Each point is reached from the start by the listed moves, each made 0, 1 or 2 times, or once backwards (-1), plus a little noise. Is the number of moves made odd or even? Then give how often each move was made.

Moves:
(1): [33  1  5 -2 -7  1]
(2): [ 2 29  3  3 -5  3]
(3): [ 1  2 37  3 -8 -5]
Start: [-11   1   5 -17 -13 -18]
Points:
[ 55   9  95 -15 -45 -25] -> even (2, 0, 2)
[ -6  27   6 -13 -21 -13] -> odd (0, 1, 0)
[-13 -30 -38 -24   1 -14] -> even (0, -1, -1)

Moves:
(1): [29  0  2  1 -5  3  0 -3  4  2 -3  4]
(2): [ 0 27  2  2  1  8 -3 -9 -5  2  3  0]
(3): [-1 -1 32 -2  1  5 -2 -4 10 -1 -2 -1]
(4): [ 0 -4  4 46  5 -2 12 -1 -7 -3 -2 -5]
(5): [ 7 -1 -2  1 30  2 -2 -1 -2 -7 -2 -1]
(6): [ -1 -11 -12  -3  -3  30  -1  -1  -4   0   2  -3]
(7): [ 2  5  3 -9  2  2 32 -6  8 -1 -1 -6]
(8): [ 8  8  4 -1 -4  3  2 24 -1 -6  8 -2]
(9): [-4 11 -9  8  5 -1 -9  9 43 -4 -6 -4]
(10): [ 1 -3  1  5  6  1  0  2  0 29  4  0]
(11): [  6  -5   7   0   3  -6  -3 -10   5  -9  42  -2]
Start: [  6   2   3  -3  -3 -24   1   6   2   0  -6   1]
Points:
[  6  26 -14  45  28  12  -2   1  26 -42 -15 -13] -> even (0, 1, 0, 1, 1, 1, 0, 0, 1, -1, 0)
[ 35 -23  15  61  38 -42 -28  59  41 -16  86 -12] -> even (0, -1, 0, 1, 1, 0, -1, 2, 1, 1, 2)
[ 87 -21  40 -63  47  21  23 -31 -10  15  37   4] -> odd (2, 0, 1, -1, 2, 1, 1, 0, -1, 1, 1)
[ 28  -4 -50   3  31 -37  15   1  95 -40 -35  -8] -> odd (1, -1, -1, 0, 1, 0, 1, -1, 2, -1, 0)
[-32 -19 -36 -42 -10  39 -44  24 -16  40 -34   5] -> odd (-1, 0, 0, -1, 0, 2, -1, 0, 0, 1, -1)
[ 49 -25  14  41   4  37  11 -33 -47  44  93  -6] -> even (1, 1, 0, 1, 0, 2, 0, 0, -1, 2, 2)
[ 14  77 -63 -18  65  30 -34  45  63  43 -38  -5] -> odd (0, 2, -1, -1, 2, 1, 0, 1, 2, 2, -1)

Moves:
(1): [17 -4  2 -2  4  5  2 -3 -4  0  2  9  1  4 -2 -2  3  3  0 -3  0  2 -4  1]
(2): [ 5 17 -4 -2  2  0  2 -2  2  2  0 -4  7  0 -3  1  2  1 -2  0 -3 -1  1  5]
(3): [-3  4 15  4 -2  3  4  0  1 -6  1  2  2  5  2 -2  1  2  1  2 -1  2  3  0]
(4): [  2  -4  -3  19  -3   0   1   4 -10  -2  -1  -4  -2  -1   1  -3   6   0
   1   0  -1   1   0   9]
(5): [-5 -1  4  2 15  1 -4 -2 -3  4  5  0  1 -1  6  2  2  2 -1  2  1 -2  1  3]
(6): [-1  3 -3  0  1 18  2 -4 -3 -5 -7 -1  0  2 -1 -2  4 -3 -6  2 -2 -3  1 -1]
(7): [-1 -4 -1 -1  2 -4 20 -1 -4  4 -2 -3 -3  1 -1 -1  1  7 -3  0  0 -4 -4  0]
(8): [ 2  0  4 -5  6  5  3 21 -1 -4  1 -5 -2  0  0  1  1 -2 -1 -1  1 -1 -2 -4]
(9): [ 1 -5  2  5  3  0  1  2 18  0 -2 -1  9  2  0  2 -1 -3 -2  2  0 -3  0  1]
(10): [-5  2  6  2 -8 10 -1  2 -2 18  2 -1  4  3  2 -3  0 -1  2 -4  1 -1 -3 -4]
(11): [-2  1  1  1 -2  4  2 -6  2 -6 21 -1 -2 -2 -4 -3  1 -1  0  2  2  0 -7 -1]
(12): [-8  5 -6  5  1 -2  0  5  0 -3  1 15  3  0  2  0 -1  2 -4  2  1 -1 -5 -3]
(13): [  1  -2   2  -4   0  -1   3  -2 -10  -4   0   3  20  -9  -2  -4   0  -4
   4   4   8   0  -2  -3]
(14): [-4  0 -6  0 -5 -1 -2  0 -4 -1  3 -5  4 19 -4  1 -2  3 -1 -2  6 -1  3 -1]
(15): [ 3 -1 -4 -2 -8  1  0 -1  0  1  0 -3  0  0 19  3  3  4 -2  8  0 -1  1 -2]
(16): [ 0  0  0  3 -4  1 -1  0 -3  0 -3 -1  3  0 -6 17  0  6  3  2  1  0 -2 -3]
(17): [-5  0  0 -6 -2  0  0 -1  1 -1 -1  3 -3 -1 -1  2 15  3  5 -1  1 -1  1  1]
(18): [-1 -5 -1 -2  2  0 -7  0  4 -2  0 -5  8 -3 -2 -6  2 19  2  4 -5  1 -2  2]
(19): [ 2  2 -4  2  2  5  3 -1  2  0 -2  0 -3  1  6  0 -4 -3 20  0 -2  7 -4  2]
(20): [ 2  1  0 -2  0 -2 -1  4  2  6  0  1 -5  5 -6 -2  1 -3  1 22  0  0 -6  1]
(21): [ 3  4  3  3  3  5  0 -3  4  4 -4 -1 -7 -5 -2  2 -2  7 -1  2 25 -2  6 -2]
(22): [-3  3 -2  0  1  0  4  2  2  1  2 -4  1 -2  3  2  2  1 -9  1  3 23  1 -5]
(23): [ 2 -5 -4  0  0  3  3  3 -1  1  6  4  1 -1 -3  0 -2  2  3  4 -3  0 14 -1]
(24): [ 1 -3  4 -6 -7  2  0  4  0 -1  2  4 -1 -2  0  4 -4  0 -7  0  3  1 -2 19]
Start: [-13   9  -5 -20   1   6   1   8  -2  18   1   0  -7 -17   4  -6  -3   1
 -13  -9   7   1  -8   1]
Points:
[-41  66  10 -41   3  18  49   8 -17  24 -27  37   6   8   2 -27   7   3
  -4 -24 -25 -21 -40  25] -> odd (0, 2, 2, -1, 0, 1, 2, 0, -1, 1, -1, 2, 0, 0, -1, -1, 1, 0, 1, 0, -1, -1, -1, 1)
[ -3  46 -15  20  14  57   2 -27 -45 -19  31 -21  32 -59  25  36  30   6
 -51  13  78   7   8   8] -> even (0, 2, 0, 2, 2, 2, -1, 0, 0, -1, 2, 0, 2, 0, 2, 2, 0, -1, -1, -1, 2, 1, 0, 0)
[ -4  19  -1  36  -3  95  32  49   1 -20  31  27  17 -21  40  25  37 -21
  -2 -17 -11  57 -51 -11] -> odd (2, 0, 1, 2, 0, 2, -1, 2, 2, 1, 2, 2, 0, -1, 1, 2, 1, -1, 2, -1, -1, 2, 0, 0)
[  9 -10  29 -56  34  39  17  25 -14  59  -7  17  79 -44  -5  18  18  55
   4   7  10  -7 -21   6] -> even (2, 1, 0, -1, 2, 0, 1, 1, 1, 2, -1, 0, 2, -1, 0, 2, 1, 2, 0, 0, 0, 0, 1, 1)
[ 43  40 -23 -16   9  41  -3   9  59  30 -34  18  -3  -8  43   5 -12   2
 -21  30  10  27 -12 -28] -> odd (2, 1, 0, -1, -1, 1, -1, 0, 2, 0, -1, 1, -1, -1, 2, 0, -1, 0, 1, 1, 1, 1, 0, -1)
[ 23   7   5 -26  -5  42  15  60  19 -16 -41 -31  19  26 -14  10  13   0
 -27  41 -18  32 -37  53] -> odd (1, 1, 1, 1, -1, 2, 0, 2, 2, -1, -1, -1, 0, 1, 0, 1, 0, 1, 1, 2, -1, 1, -1, 2)
[ 11  40   6  -4   3  85   9 -43  20  -7  32  40   1 -23  43  10  37  19
  24  27  19  11 -12   8] -> even (2, 1, 2, 0, 1, 2, -1, -1, 1, 0, 2, 1, 0, -1, 2, 1, 2, 0, 2, 0, 1, 0, 1, 0)

Moves:
(1): [ 35  -3  12  10  10  -1 -10  -8  -2  -5   2   2   1   1   2  -3  -1   2
   0   2  -1   2   3  -1]
(2): [-8 27  1  0 -4  2  9 -1 -3  1  7  1  9  3  0  0 10  2  0 -4 -1  2  6 -9]
(3): [ -5  -1  22  -4  16   2   0  -1  -4  -9  -9   4   3   6  -3   4  -5   6
   5 -11  11  -3  -1   0]
(4): [-5 -4  2 14  5  3 -2  1 -2  7 -5  5  4  0 -5  3  0 -7 -3  0 -1  4 -3 -1]
(5): [ 0  2 -5 -5 20 -1 -1 -6  1 -1 -3 -9 -7 -1 -4 -7 -1 -6  2  6 -2  6  2 -4]
(6): [  1   0   0  -1 -10  21  -4  -3  -4   0   4   1  -6  -6   5  -2  -1  -3
  -4  -5  -6   2  -3  -2]
(7): [  1  -9   6   5   4   4  25  -2 -11 -10  -2   7  -1   0  -5   5  -7   8
  -1 -12 -10   4   7   9]
(8): [-3  7  0 -4 13  4  4 30  6 -5  0  2  0 -3  4  4 10 -4 -8 -4 -4  0 -4 -7]
(9): [-2 -3 -4 -3  0  2  1 -6 20 -5 -4  2  2  7  5  3  1  1 -3 -5  1  8  3  1]
(10): [ 7 -4 10 -7  2  3  2 -1  7 35 -7 -6  9 -1 -3  6  1  4  1 -9 -4  0  4  5]
(11): [ -7 -10   4   3   4  -3   6  -2   8  -6  27 -11   2   1 -13   5   1 -14
  -3  -2  -1  -3  -2   4]
(12): [  4   9   2  -6   4  -5  -4  -5  -3   3  12  29 -12  -4   6  10   1  -2
   3   0  -9  -2 -10   0]
(13): [ -1  -9 -11  -6   4   5  -2  -5  -8   4   0   8  27  -4   5  -6  -1  -5
  -1  -7  -3  -2   3   3]
(14): [ 0  0 -7  0  1  6 -4 -1 -2  4  0 -7 -2 26 10 -1 -1  2 -2  6 -1 -5 -6 -4]
(15): [ -6   0   6   5   3  -2   7  -7   1   5   0   2  -2  -6  17  -2   3   0
  -7 -12   6  -2   2  -1]
(16): [  2   0  -7   1   2   5 -10  -3  -6   4  -3  -8   6  -6   4  25  -2  -5
   2   5   4   4   4   7]
(17): [-1 -5  0 -6  1  0  2 -1  0 -3 -5 -5  0 -1 -1  3 23 -4  5  0  2 -4 -2 -6]
(18): [ 0 -7 -7  8  3  7 -3 -4 11  1  6  5  2  0  8 -6  2 26  8  1 -1  2 -2 -1]
(19): [ 15   4   4   5  -3   6   5   2   2   8  -2   0   2   1  11  -1  -4 -14
  30   4  12  -3  -4  -3]
(20): [  0   0  12   1  -4   5   6   1   0   2   3   3   6  -4   6   4   0  -6
  -3  23 -13  -6   1   4]
(21): [ -1   0  -4  -6   2   9  11  -2  -2   7   1   1   3  -4  -6   3   2  -1
 -10   9  16   2  -7   7]
(22): [ 1 -8  7  0 -3 -1 -3  4 -4 -5  8 -2  0  4  2 -4 -3 -3  2  3 -3 21  1  5]
(23): [-5 -6 -4  0  4  8 -1  4  1  2  3  4 -1  4 -6 -1  4 -1 -6  1  3 -1 26 10]
(24): [ -5   9  -7   7   0   4  -7   7  -1  -5  -1   2  10   3   1  -4   8  -2
   0   0 -13   1  -9  33]
Start: [  5  -9   9  -8  16  -7  -6   9  -5  -5  -3  -3  -4   6   1  -6 -10  -8
  31  -1   8  -2   2 -10]
Points:
[ -4  37  65 -10   5  28  46  41 -50 -84  30  27 -35 -10 -36 -14  10  -4
 -36 -49  24  63  -3 -13] -> even (1, 2, 1, 0, -1, 2, 1, 1, 0, -1, 0, 0, -1, -1, 0, -1, 0, -1, -1, -1, 2, 2, 0, 0)
[ -3 -52  23  -6  25  43 -18 -22 -15  73   8 -52  -5   6  17 -15  46 -88
  12  23 -70 -28  40  78] -> even (0, -1, -1, 0, 2, 2, 0, -1, -1, 2, 1, 0, 0, 1, 2, 0, 2, -1, 0, 2, -1, 0, 2, 2)
[-21 -27  -8 -77  15 -42  -9 -37  38  58  64  10  48  53  -4 -12  -5 -58
  31 -36   3  30 -46  46] -> even (-1, 0, 0, -1, 0, -1, -1, -1, 2, 2, 2, 2, 2, 1, 0, -1, 0, -1, 0, -1, 1, 2, -1, 1)
[ 82 -46  64  10  74  77   8  35  -3 -95 -39 -14   2  18  22  54 -17 -30
  84 -40  31  20  56 -40] -> odd (2, 0, 2, 0, 0, 2, 2, 2, 2, -1, 0, -1, 0, 0, -1, 2, 1, 0, 2, 0, -1, 0, 1, -1)
